Every row gives one point. The points of each table are mixes of a few directions, plus a little noise. Count the directions of each table, and those that both share. Where both have some left over, give the other angles between the two spaces (their principal angles), to ten degrees, smallest first.

First:
[[-13  -9  10]
 [ 37  42   9]
 [ -4 -13 -24]
 [-32 -45 -31]
 [ 11  25  36]]
Second (6 x 3):
[[-44 -16 -36]
 [ 12   4  10]
 [ 16   6  15]
 [-29 -10 -24]
 [ 60  21  49]
 [-15  -5 -13]]
Directions: first 2, second 1, shared 0; angles 30

First:
[[ 21   3 -10  15  -7   2 -18 -23]
 [-11  -2   5  -7   3  -1   9  12]
 [ 55   9 -26  39 -19   6 -46 -60]
 [-50  -8  24 -36  17  -5  42  55]
 [  4   1  -2   3  -1   1  -4  -5]
 [-23  -4  11 -16   8  -2  20  26]
 [-29  -5  14 -21  10  -3  25  32]
 [ 33   5 -16  23 -11   4 -27 -36]]
Second (8 x 8):
[[ -1  -4  -5 -19 -14   3  27  11]
 [-15 -12  31   7  46 -14 -53  32]
 [ 33  14  -5  -1 -12 -16   5 -19]
 [ 59   8 -15  16 -24 -15 -27 -38]
 [-23   6 -23  12   7  45  16 -20]
 [-16   4   0  -8  40  22   2  18]
 [ -5 -15 -13 -21 -17  21  26  17]
 [-34  -2  31  13 -26 -46   3   1]]
Directions: first 1, second 5, shared 1

First, 8 rows:
[[-30  12  -6  18  21  -1 -26  17 -30 -14 -10]
 [-10 -12  16  12  24  19 -14  -7  10  10  -7]
 [ -4   8 -14  -1   0  -7   1   7 -13 -11   0]
 [-20  -2  -6  12   5   2 -27 -24 -18  11  -5]
 [  9  -4  24   2 -27  12  13 -12  25  24  11]
 [  8  21  -7 -13  -7 -39  10  60 -23 -40  -5]
 [  7  -3   1   4 -13  39  32 -28  36  22  19]
 [ 40 -21  -8 -34  -3 -26  12 -14  13  -2  -4]]
Second (8 x 11):
[[-15   8 -39   2 -14 -14 -22 -43 -41   5   0]
 [-59  17   6  31 -16  22 -23  27 -10   7   9]
 [  5   3 -28  -8  20   9  21  11   4 -22   3]
 [ 43 -15  32  -3  24  19  24 -21  33  12  -6]
 [ -7  -3  34   5 -18  -7 -14  20   8  12  -1]
 [  8   1 -30  -6   5  -6   3 -29 -15  -5  -1]
 [  1  -5  23 -10 -17 -22  -9  33   6   0  -3]
 [ 24  -6   0 -11  15   2  18   1  14  -9  -3]]
Directions: first 5, second 4, shared 3; angles 30
